Rows are points. To make a cloud, some directions were put in groups of two or more. Within a group, all points are equally far from the middle, so they leave a hole (a ring in 2 directions, a hollow ball in 3). The other directions are filled evenly. Then the cloud was stretched, turned, moved and blurred a little. How many holes are there, and how many directions does each take, smallest first?
In the rows, zero is written as 128.

Cloud (19 x 3):
[[160 170 175]
 [124 166 129]
 [ 97 171  91]
 [163 201 166]
 [173 178 158]
 [133 189 139]
 [146 193 134]
 [107 173  83]
 [ 91 144 163]
 [135 166 107]
 [175 191 167]
 [174 128 159]
 [ 98 198 121]
 [136 134 114]
 [ 94 159 124]
 [110  95  93]
 [ 94 146 152]
 [167 189 160]
 [184 114 116]]
Holes: 0

Cloud (47 x 6):
[[ 57 155  81  92  91 110]
 [144 118  90 133  75 111]
 [103 143  81 102 139 110]
 [ 95  90 161  58 105  95]
 [119 128  68 185 140 119]
 [ 55 114 129 151 128 101]
 [128 158 132 108 123 147]
 [165 127 118 113 108  68]
 [159 179 135  51 190 114]
 [189 150  89  98 111  90]
 [ 92  98 132 151 107 109]
 [126 136  90 114  63 100]
 [ 75 116  97  70 118 133]
 [116 125 108 172 116  75]
 [151 169 114 145 138  81]
 [ 90 106  79 171  75 111]
 [127  80  72 148 206 106]
 [ 75 120 121 166  89 133]
 [108 165  63 127 139 196]
 [184 159  80  83  94  54]
 [156 121  69 169  69 128]
 [ 66 140 124 115  72 110]
 [184 146  33 159 156 112]
 [133 114 164 135 104  81]
 [ 73 188  89 104 123 171]
 [139 149  59  93 144 169]
 [140  99 168 136 132 125]
 [171 135 125 182 163 120]
 [ 19  96  83 115 112 163]
 [ 63 113 149  64  92 104]
 [111 176 102 153 104  92]
 [189 188  44 125 152 150]
 [150 100 146  93  76  70]
 [121 120  93  69 153 100]
 [138 152 114 105 123 108]
 [187 118 174 109 132 134]
 [124 129 170  87 140 108]
 [ 76 127 115 171 184  94]
 [ 76 134 105  78 136  91]
 [112 145 144 134  99 126]
 [119 116 178 126  94  95]
 [131 107 116 143 133 149]
 [216 149 111 125  88  54]
 [131  60 119 197 118 119]
 [198 153 146 126 148  57]
 [171 189  83 150 144 114]
 [180 172  75 131 166 127]]
Holes: 0

Cloud (84 x 8):
[[185 152  79 152 173 203 117  82]
 [171  92 125 132  66  74 130 137]
 [117 143 149 162  81 149 155 114]
 [ 83 159 165 145 120 121 120 122]
 [133 175 145 156 161 101  71 133]
 [122 138 183 158 111 148 149 153]
 [139 125  90 115 132  67 139 134]
 [132 157 168 134 119 129 154  96]
 [168 102  81 183 161 189 137 126]
 [166 118 121 137 101 185 156 136]
 [105 151  70 142 126  89 172 125]
 [148  72  82 155 160 115  94 129]
 [111  95  42 149 108 147 202 130]
 [118 159 135 181 135 169 229 168]
 [158  62 122 163  95  89  87 132]
 [144 189 179 151 130 197 133 151]
 [141  48  56 153 168 142  64 106]
 [ 68 119 160 153  52 104 123 188]
 [190  63  99 113 161 123 112 129]
 [103 193 113 119  84 154 168 111]
 [154 151 128 147 129 208 163  81]
 [157 141 141 117  88  87 127 141]
 [118 110 125 123  93  50  78 143]
 [156 113 106 132  91 180 154 170]
 [212 127 123 128 143 165  68 113]
 [165  73 111  91 133  90  99 149]
 [132  90  88 122 167 152  51 108]
 [159  73 127 148 144 141 138 145]
 [150 137 107 124 191 186 176 140]
 [136 135 118 109  55  95  48 179]
 [134 128 116 165 197 153 108 122]
 [188 140  58 133 183 184 132 101]
 [126 157  94 129  88 142 166 148]
 [129 104 114 186  71 145 218 102]
 [135 152 127 109  39  57  93 185]
 [137 106  64 158  88 142 201 113]
 [129  98 142 136 118  56  51 131]
 [ 89  89 131 113 118 103 125 182]
 [110  83 127 184  96  88 210 111]
 [137  85 117 127  77  90 115 108]
 [107 179 156 160 110 192 120 173]
 [109 159 186 116 172 105 166 157]
 [136  81 111 189 106 148 238 132]
 [107 157 112 115 120  81 185 149]
 [184 129 114 153  85 138 125 100]
 [ 96 139 187 160  72 117 129 170]
 [ 92  97 150 127  71  49 100 140]
 [142  92  84 151 145 128  37 118]
 [105  80 125 168  64 104 222 142]
 [105 116 153 161 151 166 158 176]
 [146 124 140 159  58  87 128 176]
 [131 209 156 154  75 129 167 138]
 [121 130 120  98 203 148 127 127]
 [209  52 117 156 126 140  77 154]
 [138 114  76 146 126  77 139 130]
 [165 135 153 135 158 123 105 167]
 [152 109 108 169 130 127  61 119]
 [134  95 122 186  93 144 190 108]
 [151 189 102 132 137 129 162 137]
 [181  58 147 152 139 101  61 165]
 [123  71 145 137  62 110 141  84]
 [111  87 118 114 123 145 100 133]
 [138 169  74 126 114 137 131 121]
 [178 102 111 171 193 170 139 103]
 [127 166 131 145  85 107 130 178]
 [110 213 184  85 122 126 174 142]
 [157  60  68 117 147  94  93 100]
 [175 164  74 170 157 137 185 144]
 [120  53 124 137 113 102 152 132]
 [ 83 160 128 197 118 142 161 139]
 [ 84  85 141 175  41  93 215 132]
 [169 155 140 103 197 179 101 134]
 [171  64 117 166 140 129 120 154]
 [109 118 165 175 121 124 203 127]
 [198 107  89 117 151 155  67 133]
 [133 112  89 151 115 150 190 104]
 [118  58 140 164  97 131 187 115]
 [167 171 122  86 159 128  25 157]
 [ 91 184 145 135 116 155 157 135]
 [133 198 147  96 121  85  91 127]
 [ 97 127 134 131 100  38  77 194]
 [101 137 124 176  81 101 168 145]
 [131 162 133 166 149 129 142 179]
 [105  90 146 121 142 113  59 167]]
Holes: 0

Cloud (86 x 9):
[[194  91 129 124 147 127 106 122 162]
 [ 67 106 101 130  68 119 136 189 121]
 [ 83 199 153 165 106 113 175  94 178]
 [152 157 100 154  70 181  95 120 137]
 [139 160 178 156 150 175 160  74 183]
 [111  63 108  72 116 121 111 139 104]
 [144 123 239 111 147 153 141 128  96]
 [150 125 108 195 150 124 128 183 171]
 [143 118 163 118 168 114  74 101 182]
 [ 90  70 141 174  93 114 178 163 105]
 [106 127 193 142  95 150 102 192  97]
 [134 154 134 166 141 162 136 188  90]
 [113 175 141 122 118 115 134 137  49]
 [111 143 128  64 113 128 142  61 112]
 [125 187 120 131 104 146 195 141 118]
 [ 79 182 116 152  81 101 179  93 180]
 [ 89 193 187 180 129 120 164 121 169]
 [160 138  79  83 135 145  74 153 128]
 [111  95 115 129  55 151 114 134 194]
 [ 70 144 145 217 159 137 119 142 116]
 [138 178 157 135  44 128 175 173 134]
 [140 140 146 153 117 215 115 113 135]
 [152 110  95 112 114 156 138 198 161]
 [107 150 173 185 137  79 202  99  92]
 [ 85 138 147  93 108  95 178 100  75]
 [103 213  82 139 128 112 153 110 135]
 [128 143  70 131  63 128  94 129 189]
 [ 95 192 180 137 122  65 141 100 133]
 [161  79 195 130 129 175 113 126 103]
 [147 152 178  94  92 159  58 106 151]
 [134 195 155 155 108  79 155 180 146]
 [173 177  92 136 115 107 200 132 178]
 [125  89 192 117 120 136  87 184  92]
 [135 120 108  64 120 157  60 138 154]
 [116 183 150  87  55 137 141 154 127]
 [147 110 145  87 113 165  42 130 140]
 [ 69 154 192 116 154  93 143  69 134]
 [145 103 226  82 131 127 114 139 163]
 [ 73 153  90 155  88 112 179 161  97]
 [124 216 173 153 157  91 126  83 131]
 [ 83  74 151  74 121 140 150  93 138]
 [161 144 102 117 150 109  62 131 186]
 [132 115 112 140 117  94 118 163  47]
 [151  53 162 135 107 141 144 172 112]
 [115 126  83 110  92  64 101 161 130]
 [ 75  94 140 167 181  87 102 142  94]
 [ 93 117 155 107  48 159 163  80 148]
 [113 146 158 134  58 144 123 115 211]
 [ 90  95 199 125 144 153  90 126  79]
 [138  67 129 147 134  89 142 147 147]
 [119 154 144 220 166 153 129 115 160]
 [103 123 111 196 124 110  82 176 107]
 [149 152  63 161 144  95 176  75 141]
 [104 157 170 164  90 192 110 127 107]
 [102 137 115 172 144 152 118  86 202]
 [169 145 109 148  61 123 194 175 114]
 [ 99  71 113  75 133 131  82 134 112]
 [168 122 168 129 173 139  60 152 159]
 [181  96 109 184 129 121 151 157 138]
 [154 120  82 138 116  94  91 141  81]
 [100 109 131 118 151  94  96  70 170]
 [ 86 133 158 125  81 101 174  57 142]
 [132 140  70 109  55 149  81 136 163]
 [ 86 146 170 170 173 158  93 124 164]
 [176 138 214 112 157 153  96  93 153]
 [158 124  81 169 191 110 171 112 110]
 [111 122 105  77  54 146  77 149 170]
 [165 224 164 110 101 142 130 127 159]
 [117 168 190 140  65 166  90 126 146]
 [ 71 141 133 205 161 137 101 146  94]
 [123  86  61 149 122 132 165 133  85]
 [134 121 105 144  99 131  94 207  87]
 [ 83  73 131 189 136 108 168 143 145]
 [195 179  77 172 110 121 163 139 163]
 [154 201 204 102 137 130 133 123 115]
 [ 79 151 183 140 155 115 133  40 117]
 [156 178 129  53 131 121 118 100 146]
 [138 160  89 191 176 100 109 172 136]
 [142 126 140  79 136 173  50 117 147]
 [ 90  98 200 178 142  96 147 113 103]
 [150 136 124  80 102 174  56 137 176]
 [143 159 143 141  65 150 193 101  88]
 [157 124 132  60 124 155  58 125 163]
 [202 162 176 169 149 120 196 133 113]
 [ 91  86 107 131 171 108  90  79 134]
 [102 113 180 149 114 114  70 162 159]]
Holes: 3 (2, 3, 4)
